Each row of a before or after table is a point. One or more steps were done to the points. Then noise was added and the rows were shuffled. The steps act on how far a point lies along the listed directions, d1 being the first. Write out the steps. A step turns or swaps two directions, mirrors them in a line or flattens them onto one, adds a multiple of one to another, or multiplies one. Angles are multiples of 10 degrees, from the lower direction toward the higher: turns from -170 to 170, lines from 10 to 170 but not 90. Use the fewest steps. Two steps may share a direction if one is a turn and the other turns, adds or multiplies; they go together, in the order done. Otherwise the lowest direction goes first.
In the rows, 128 means zero.

Directions:
(1): [ 87 142 110]
(2): [108  88 144]
Before (11 x 3)
[[225 146 140]
 [140 115 119]
 [127 142 107]
 [103 123 124]
 [110 150 120]
 [130 131 117]
 [ 95 149 121]
 [172 175 134]
 [199 151 138]
 [ 78 124 134]
 [183 132 154]]
After (11 x 3)
[[149 160 134]
 [128 128 119]
 [174 176 133]
 [136 131 114]
 [ 94 113 147]
 [136 128 114]
 [116 126 140]
 [128 128 129]
 [111 114 131]
 [171 176 120]
 [179 177 107]]
Steps: flatten d1 and d2 onto the line at 70 degrees

Directions:
(1): [142 111 115 176]
(2): [179 130 146 119]
(3): [132  82 111 106]
(4): [113 105 174 137]
Before (9 x 4)
[[180  95 101 156]
 [127  93 133 157]
 [ 96 106 141 155]
 [131  97 148 165]
 [107 108 139 134]
 [136 147  95 181]
 [122 149 126 143]
 [ 81 145 125 104]
 [130 141  87 161]]
After (9 x 4)
[[104 118  99  57]
 [133 108 152 176]
 [110 115  85 119]
 [127 110 105 143]
 [113 138  76 124]
 [ 79 145 146 118]
 [ 70 171 139 124]
 [110 124  92 158]
 [114 157 144 144]]
Steps: turn d1 and d2 by -50 degrees; turn d1 and d4 by -140 degrees; multiply d3 by 1.6

Directions:
(1): [135  82 163 160 134 124]
(2): [168 133 158  99  95 120]
(3): [ 93 151 169 130 118 159]
(4): [168 146 125 150 147 169]
Before (10 x 6)
[[140  78 142 149 132 120]
 [153 100 139 173 142 144]
 [165 120 160 145 138 157]
 [112 126  98 124 136 102]
 [187 157 158 108  97 164]
 [137 114  88  88 136  81]
 [149 117 124 112 107 109]
 [121 112 141 140 137 120]
 [151  93 182 166 131 151]
 [164 147 109 113 138 130]]
After (10 x 6)
[[145 189  91 105 138 166]
 [100 201  44 130 161 180]
 [155 141 130  90  98 124]
 [117 128 108 125 123 120]
 [129  91 154 140 123 101]
 [119  81 140 127 142  95]
 [120 148  93 138 166 144]
 [140 131 146 113 118 115]
 [163 171 111 110 114 149]
 [159 191 110  86 106 150]]
Steps: add 1 times d4 to d2; turn d1 and d2 by 120 degrees; multiply d3 by 0.4
